Each row of a before or after table is a point. One or more steps were done to the points. Then noise was added and the rows were shuffled. The steps act on columns, c1 being the first. What was done? A step turns or swaps two columns, mirrors them in a line or flattens them onto one, adds a multiple of one to another, or multiplies or shifts one. Angles are multiples of 10 degrees, from the lower column toward the higher: turns from -170 to 170, lines from 10 to 170 but not 90. Use the fewest steps. Two steps may share a column if one is a turn and the other turns, adds or multiplies; they go together, in the order done. Otherwise the lowest column goes first.

Before (12 x 2):
[[ 27   0]
 [-20 -10]
 [ 25  -1]
 [-32   0]
 [  2  -5]
 [-52  14]
 [ 28  66]
 [ 53  23]
 [  1  -9]
 [-25  34]
 [ 54 -26]
 [ 24 -19]]
After:
[[ 25   8]
 [ 41  39]
 [-28 -11]
 [-35  23]
 [  3  -8]
 [  4  -7]
 [  5  72]
 [ 58  -7]
 [ 29  -8]
 [-12 -15]
 [-52  -4]
 [ 22   8]]
Steps: turn c1 and c2 by 20 degrees

Before (9 x 6):
[[ 20  -3  16 -24  -3 -32]
 [-11  23 -53  35  44   3]
 [ 13  20  -7  10 -23  42]
 [-29  22 -34  37  -2 -28]
 [ -5   0 -48  52  23   7]
 [ 26 -21   6 -14 -27 -35]
 [ 10  12 -40  25  35 -34]
 [  0  11 -61 -20  -3  73]
 [ 35  27 -43 -27 -33  21]]
After, 9 rows:
[[-23  12 -29 -20  35 -33]
 [ -5  -2  22  31   0 -32]
 [  8  22 -23 -48   0 -29]
 [-23  -1 -41 -47  24   8]
 [ 10   9 -52  14  -1  73]
 [-18  28 -33  41 -32  22]
 [-16  19   1  -1 -22  44]
 [ -6  21 -46 -35  44   7]
 [-17 -19  14  26 -28 -32]]
Steps: turn c1 and c4 by 150 degrees; shift c3 by 10

Before, 14 rows:
[[ -2 -28 -15  -1 -25  -4  44 -30   0 -13  15 -15]
 [ 22  50   0 -21 -32 -21 -29  36  44  -1  -9   2]
 [ 24   1   0   5  -5  39  15 -17 -16  -1  54 -22]
 [-18  -8  -1  20 -18  -1  29  -4  -9  24  31 -32]
 [ -2  40 -60 -27  19  13 -35  54  -7  -5  -2  -6]
 [ 26  54 -24   1 -22   7  -2  60  -7  20 -23   2]
 [ 31  69 -25  15  43   3   3  29  25   0 -25 -23]
 [-16   9   6 -12  14 -10  18 -16 -13  23  33  17]
 [ 23  -4  32 -11 -22  -7  28 -23 -26  -9 -11 -10]
 [-45 -14  12  29   9  20 -58 -47   1  45 -30 -13]
 [-35 -35  13 -26  10  -7 -39  16 -11  41  13 -48]
 [-95 -33  48 -40  -5  43 -14 -17  19  49 -20 -24]
 [-75 -13  39  29   8  18 -17  -1 -16  -8   5 -30]
 [  6  -7  -7  -9  19  18 -18  55  33  19 -19  25]]
After, 14 rows:
[[-76 -13  38  21  11  17 -19   8  18 -11   5 -30]
 [-37 -36  11  19   8 -10 -39 -10  17  43  14 -44]
 [ 26  56 -21  23 -22   5  -1 -50  27  21 -25   3]
 [-19  -9  -4  44 -19  -1  28   5  12  25  30 -32]
 [ 25  -1   0   7  -6  39  14  20   8  -2  56 -25]
 [ 32  67 -23  15  44   1   1 -39 -13   1 -23 -24]
 [ -2  39 -59 -33  19  15 -34 -47  27  -4   0  -3]
 [  1  -7  -4  14  20  15 -17 -61 -14  18 -17  24]
 [-48 -17  10  76   8  18 -59  46 -15  44 -31 -11]
 [ 24  50   0 -21 -33 -18 -27 -49 -32  -1  -8   2]
 [ 22  -3  35 -21 -21  -7  28  32  18 -10 -13 -12]
 [-93 -35  46   6  -4  43 -11   7 -26  49 -21 -26]
 [  1 -29 -15 -14 -23  -3  46  26 -13 -15  17 -17]
 [-15   8   5  10  15 -11  24  22   6  25  33  16]]
Steps: add 1 times c10 to c4; turn c8 and c9 by 160 degrees

Before (11 x 24):
[[ -7  72  10  -3 -25  43  11 -35  39 -23   1 -25 -70  16  -6  69  37   2
   13   3 -14 -41   4 -13]
 [-17  32  30   1 -22   4  -5 -27  26 -49 -15 -57 -59  22  15  30  10   2
  -36   1  -9 -22 -30 -54]
 [  5  37 -37  46  42   6  -6  16   6 -49  -5  -6 -11 -33 -50  -8  13   6
  -41 -27 -29   1 -19 -30]
 [ -4  29  23 -43 -21  61 -66   4   6  23  -4 -50   7  -2  10  32 -36 -69
   63  15  43  -3  34 -41]
 [-23  54 -15 -49 -39 -16 -55 -18   3  57  11 -25  -9   0  22  53 -14 -44
   36  20  46   3  16 -52]
 [ 43 -30  -9  -2  39 -15  15 -11  11 -35 -21  32 -12 -26 -74 -28 -28   9
   -2 -31 -15  11 -26   0]
 [ 19  17 -28  16  19 -44  20  -2  13 -56 -25 -34   7 -11 -17 -13  21 -22
  -15 -20 -23 -47   9   2]
 [ 39 -14 -11   4  29  -4  24  34 -17 -14   3  -8  27 -12 -31  -5  32   5
  -15  -2 -27 -14 -49 -12]
 [ -7 -17  27  51  46 -13  17   1  10 -11  -6  22   2 -29 -27 -19  14  12
  -26 -48 -26 -36 -10  -6]
 [ 11  -6 -24  17  -3  -3  17  22   9 -12 -13  -6   3 -55 -48 -29 -34  25
  -23  -4 -45 -50 -22 -11]
 [-10  70  31 -52 -29  29 -58   5 -21  16 -12 -18 -52  -7  40  27 -11 -37
   22  50  49   1  31  -4]]
After, 11 rows:
[[-18  33  29   2 -22   6  -5 -29  29 -48 -14 -57 -56   7  14  31   7   2
  -35  -1  -8 -22 -31 -57]
 [ 42 -30  -6  -4  42 -15  14 -12  12 -34 -25  33 -10 -45 -75 -30 -25   8
   -3 -26 -17  12 -25  -1]
 [ -7 -12  27  53  48 -13  19   2  10 -10  -6  24   1 -50 -30 -20  13  12
  -26 -48 -26 -38 -10  -8]
 [ -6  73  11  -4 -23  43  11 -37  38 -23   0 -23 -67  -3  -8  69  37   1
   16   2 -16 -40   3 -15]
 [ 13  -7 -24  20  -3  -3  17  21   9 -10 -11  -7   1 -75 -48 -30 -29  29
  -23  -5 -46 -52 -24 -11]
 [ -4  28  23 -42 -24  62 -67   5   4  22  -4 -47   8 -24  10  36 -34 -66
   64  16  43  -6  36 -42]
 [  4  37 -38  46  43   5  -5  12   6 -50  -6  -6  -9 -52 -49  -9  14   7
  -41 -26 -29  -1 -19 -30]
 [ 39 -17 -11   2  27  -7  24  33 -17 -13   1  -8  30 -33 -30  -5  36   6
  -19  -2 -26 -16 -47 -12]
 [ 19  17 -24  14  18 -44  19  -5  13 -53 -24 -34   7 -31 -16 -13  22 -22
  -17 -21 -22 -46  11   0]
 [ -8  75  34 -48 -28  27 -58   3 -20  16 -12 -18 -52 -25  40  28 -13 -38
   24  49  50  -2  33  -4]
 [-23  57 -15 -51 -40 -14 -54 -19   2  58  11 -25  -8 -21  22  55 -15 -44
   38  20  47   1  14 -54]]
Steps: shift c14 by -20
